Each row is a point. The points of each table are mixes of a few directions, plus a little noise. How many directions does each table use, and how many do they share? Where both have some left over, give the other angles between the two spaces (their principal angles), to ten degrees, smallest first.

First (7 x 3):
[[ 0.03  0.17  0.45]
 [-0.40 -0.25 -0.43]
 [ 0.27  0.21  0.41]
 [-0.08  0.05  0.19]
 [-0.65 -0.44 -0.80]
 [ 0.81  0.05 -0.39]
 [ 0.01  0.21  0.58]]
Second (4 x 3):
[[-0.40 -0.51 -0.57]
 [ 0.31  0.50 -0.08]
 [ 0.21  0.16  0.85]
 [-0.12 -0.14 -0.20]]
Directions: first 2, second 2, shared 1; angles 50

First (8 x 6):
[[ 0.32  0.06 -0.14 -0.06  0.29 -0.45]
 [ 0.26  0.05 -0.12 -0.05  0.24 -0.37]
 [-0.33 -0.07  0.15  0.06 -0.30  0.47]
 [ 0.07  0.01 -0.03 -0.02  0.06 -0.10]
 [-1.05 -0.21  0.47  0.20 -0.97  1.48]
 [ 0.60  0.12 -0.27 -0.12  0.55 -0.85]
 [-0.20 -0.04  0.09  0.04 -0.19  0.29]
 [ 0.33  0.07 -0.15 -0.07  0.31 -0.47]]
Second, 7 rows:
[[ 0.88  0.59 -0.56 -0.85 -1.17 -0.80]
 [-0.03 -0.18  0.09  0.17  0.28  0.35]
 [ 0.32 -0.45  0.05  0.55  0.47  0.69]
 [-0.21 -0.10  0.11  0.15  0.21  0.11]
 [-0.08  0.03 -0.01  0.27 -0.11 -0.42]
 [-0.47  0.12  0.15 -0.37  0.11  0.08]
 [-0.42 -0.03  0.17  0.08  0.21 -0.01]]
Directions: first 1, second 3, shared 0; angles 60

First (10 x 8):
[[-0.68  0.04 -0.17  0.45 -0.18 -0.35  0.69 -0.60]
 [ 1.10 -0.10 -0.06  0.10  0.06  0.94 -1.32  0.78]
 [ 0.25  0.02 -0.15  0.13  0.39  0.03 -0.39  0.16]
 [-0.74 -0.47  0.17 -0.34 -0.80 -0.14 -0.17  0.49]
 [-0.06  0.14  0.13 -0.10 -0.13 -0.05  0.56 -0.36]
 [-0.45 -0.23 -0.07 -0.04 -0.02 -0.30 -0.22  0.26]
 [ 0.27  0.19 -0.04  0.05  0.37 -0.02  0.09 -0.17]
 [-0.49 -0.01 -0.01  0.05 -0.13 -0.32  0.45 -0.27]
 [ 0.07  0.33  0.07  0.10  0.03 -0.03  0.82 -0.69]
 [ 0.73  0.08  0.13 -0.40  0.41  0.25 -0.52  0.42]]
Second:
[[-0.18 -0.06  0.19 -0.21 -0.47  0.06  0.29 -0.05]
 [ 0.41  0.14 -0.47  0.50  1.14 -0.15 -0.71  0.12]
 [-0.03 -0.01  0.03 -0.05 -0.08 -0.01  0.05 -0.02]
 [-0.46 -0.14  0.51 -0.55 -1.27  0.16  0.78 -0.14]
 [ 0.04  0.04 -0.05  0.05  0.13 -0.02 -0.08  0.00]
 [-0.28 -0.08  0.31 -0.34 -0.78  0.10  0.47 -0.09]
 [ 0.41  0.12 -0.46  0.52  1.12 -0.16 -0.70  0.11]
 [-0.36 -0.13  0.41 -0.45 -1.01  0.13  0.63 -0.11]
 [ 0.29  0.07 -0.30  0.31  0.72 -0.10 -0.44  0.09]
 [ 0.18  0.06 -0.21  0.21  0.48 -0.07 -0.30  0.04]]
Directions: first 4, second 1, shared 1

First:
[[-0.84 -0.02 -0.12 -0.04  0.05  0.69 -0.40  0.41 -0.42  0.28 -0.55]
 [-0.75  0.09 -0.06  0.16 -0.37 -0.41 -0.22 -0.08 -0.10 -0.03  0.24]
 [ 0.48  0.15  0.22  0.11  0.94  0.09 -0.01  0.13  0.53  0.16  0.26]
 [-0.09  0.27  0.10  0.10 -0.05 -0.15 -0.28  0.00  0.03  0.50  0.38]
 [-0.12 -0.10 -0.12 -0.45 -0.33 -0.60  0.50 -0.48 -0.93 -1.13  0.45]
 [ 0.65 -0.34 -0.19  0.10 -0.75  0.30  0.84  0.01 -0.50 -0.30 -0.22]
 [ 0.05  0.16  0.05 -0.30 -0.33 -0.15 -0.54 -0.16  0.12  0.46 -0.10]
 [ 0.29  0.03  0.02  0.19 -0.51 -0.09 -0.05 -0.05  0.27  0.46  0.01]
 [ 0.37 -0.21  0.11  0.12  1.33  0.35  0.10  0.26  0.99 -0.43 -0.41]]
Second, 10 rows:
[[-0.78 -0.85 -0.69  0.05  0.05 -0.73 -0.62 -0.13  0.71  0.31 -0.01]
 [ 0.73  0.72 -0.05  0.19  0.29  0.41 -0.46  0.96 -0.19  0.45  0.08]
 [ 0.13 -0.62 -0.53 -0.36  0.18 -0.11  0.27  0.09 -0.50 -0.08  0.49]
 [-0.19  0.12  0.44 -0.27 -0.73  0.07  0.21  0.16  0.72 -0.52 -0.21]
 [ 0.71 -0.35 -0.42  0.68 -0.19 -0.11  0.06 -0.47  0.09  0.16 -0.93]
 [-0.06  0.04  0.33 -0.20 -0.11  0.14  0.49 -0.32 -0.28 -0.35  0.11]
 [-0.23 -0.47 -0.30  0.29 -0.07 -0.37 -0.16 -0.47  0.35  0.12 -0.40]
 [ 0.39  0.32  0.28  0.14  0.05  0.29  0.32 -0.20 -0.42 -0.09 -0.14]
 [-0.83  0.51  0.44 -0.38  0.35  0.02 -0.39  0.36  0.07  0.12  0.72]
 [ 0.14  0.58  0.51 -0.14  0.19  0.40  0.29  0.03 -0.55 -0.13  0.29]]
Directions: first 6, second 5, shared 2; angles 40, 90, 90

First, 9 rows:
[[ 0.03 -0.02  0.08 -0.02  0.14  0.01 -0.19  0.16 -0.09 -0.11  0.01  0.07
   0.05  0.13]
 [-0.05  0.02 -0.11  0.01 -0.20 -0.02  0.29 -0.25  0.13  0.17 -0.01 -0.11
  -0.08 -0.18]
 [-0.04  0.03 -0.08  0.01 -0.15 -0.01  0.21 -0.19  0.11  0.13 -0.02 -0.09
  -0.06 -0.15]
 [ 0.10 -0.06  0.24 -0.04  0.40  0.03 -0.60  0.54 -0.29 -0.36  0.03  0.23
   0.17  0.38]
 [-0.20  0.10 -0.47  0.07 -0.77 -0.05  1.15 -1.02  0.53  0.68 -0.07 -0.45
  -0.31 -0.72]
 [-0.09  0.04 -0.19  0.03 -0.31 -0.02  0.47 -0.42  0.23  0.28 -0.04 -0.19
  -0.13 -0.31]
 [-0.08  0.05 -0.20  0.04 -0.32 -0.02  0.47 -0.42  0.22  0.28 -0.02 -0.19
  -0.12 -0.30]
 [ 0.32 -0.16  0.75 -0.11  1.22  0.08 -1.82  1.64 -0.87 -1.06  0.11  0.71
   0.49  1.16]
 [-0.01  0.00  0.00  0.01 -0.01  0.00  0.02 -0.02  0.01  0.02  0.01 -0.01
  -0.01  0.00]]
Second (10 x 14):
[[ 0.15 -0.08  0.37 -0.06  0.61  0.04 -0.89  0.80 -0.42 -0.53  0.05  0.35
   0.24  0.58]
 [-0.28  0.15 -0.67  0.11 -1.09 -0.07  1.61 -1.45  0.77  0.95 -0.10 -0.63
  -0.44 -1.04]
 [ 0.03 -0.02  0.08 -0.01  0.13  0.01 -0.19  0.17 -0.09 -0.11  0.01  0.07
   0.05  0.12]
 [-0.09  0.05 -0.22  0.04 -0.36 -0.02  0.53 -0.47  0.25  0.31 -0.03 -0.20
  -0.14 -0.34]
 [ 0.13 -0.07  0.31 -0.05  0.51  0.03 -0.75  0.67 -0.36 -0.44  0.05  0.29
   0.20  0.48]
 [ 0.16 -0.08  0.37 -0.06  0.61  0.04 -0.90  0.80 -0.43 -0.53  0.05  0.35
   0.24  0.58]
 [-0.12  0.07 -0.30  0.05 -0.49 -0.03  0.72 -0.65  0.34  0.43 -0.04 -0.28
  -0.20 -0.47]
 [ 0.11 -0.06  0.27 -0.05  0.44  0.03 -0.66  0.59 -0.31 -0.39  0.04  0.26
   0.18  0.42]
 [-0.05  0.03 -0.13  0.02 -0.21 -0.01  0.31 -0.28  0.15  0.19 -0.02 -0.12
  -0.09 -0.20]
 [-0.04  0.02 -0.09  0.01 -0.14 -0.01  0.21 -0.19  0.10  0.12 -0.01 -0.08
  -0.06 -0.14]]
Directions: first 1, second 1, shared 1

First (8 x 18):
[[ 0.18 -0.09 -0.07 -0.24  0.08  0.09  0.24  0.22 -0.03  0.11  0.09 -0.33
  -0.26  0.03 -0.28  0.12  0.04  0.09]
 [ 0.09 -0.06 -0.24 -0.22 -0.10  0.09  0.16  0.19  0.00  0.13  0.32 -0.36
  -0.31  0.01 -0.56  0.04  0.12  0.02]
 [ 0.37 -0.13  0.33 -0.26  0.49  0.07  0.40  0.28 -0.08  0.06 -0.44 -0.24
  -0.14  0.09  0.42  0.30 -0.16  0.25]
 [ 0.92 -0.35  0.56 -0.79  1.06  0.23  1.07  0.80 -0.19  0.24 -0.76 -0.85
  -0.59  0.21  0.50  0.74 -0.27  0.60]
 [-0.58  0.26  0.09  0.71 -0.35 -0.24 -0.75 -0.68  0.09 -0.31 -0.12  0.95
   0.74 -0.11  0.61 -0.42 -0.05 -0.32]
 [-0.59  0.27  0.11  0.73 -0.35 -0.25 -0.77 -0.69  0.09 -0.32 -0.14  0.98
   0.78 -0.11  0.66 -0.42 -0.06 -0.32]
 [-0.38  0.11 -0.64  0.14 -0.73 -0.01 -0.38 -0.19  0.11  0.03  0.85 -0.01
  -0.09 -0.11 -1.05 -0.35  0.31 -0.30]
 [ 0.01 -0.01 -0.14 -0.07 -0.10  0.03  0.03  0.06  0.01  0.05  0.20 -0.14
  -0.12  0.00 -0.31 -0.01  0.07 -0.01]]
Second (8 x 18):
[[-0.10  0.01  0.14  0.22  0.14 -0.09 -0.17 -0.08 -0.29 -0.08 -0.18  0.13
   0.10  0.00  0.10 -0.04  0.01 -0.08]
 [ 0.54 -0.26  0.20  0.04 -0.45 -0.07  0.07 -0.11 -0.43 -0.43  0.24  0.69
   0.70 -0.35  0.49  0.17 -0.57 -0.21]
 [-0.55  0.29 -0.39 -0.27  0.40  0.17  0.08  0.21  0.81  0.60 -0.11 -0.96
  -0.94  0.43 -0.69 -0.16  0.68  0.34]
 [ 0.74 -0.27 -0.17 -0.53 -0.77  0.17  0.51  0.11  0.35 -0.18  0.68  0.29
   0.37 -0.31  0.19  0.26 -0.52  0.01]
 [ 0.08 -0.04  0.05  0.03 -0.06 -0.02  0.00 -0.02 -0.10 -0.08  0.02  0.13
   0.12 -0.06  0.09  0.02 -0.09 -0.04]
 [-0.16  0.18 -0.63 -0.74 -0.05  0.35  0.49  0.35  1.32  0.64  0.36 -1.02
  -0.94  0.33 -0.75 -0.01  0.49  0.44]
 [-0.44  0.11  0.36  0.65  0.54 -0.25 -0.53 -0.21 -0.75 -0.12 -0.60  0.20
   0.12  0.08  0.17 -0.18  0.16 -0.18]
 [-0.11 -0.04  0.43  0.61  0.25 -0.26 -0.44 -0.25 -0.91 -0.34 -0.41  0.55
   0.48 -0.11  0.41 -0.07 -0.16 -0.27]]
Directions: first 2, second 2, shared 0; angles 40, 90
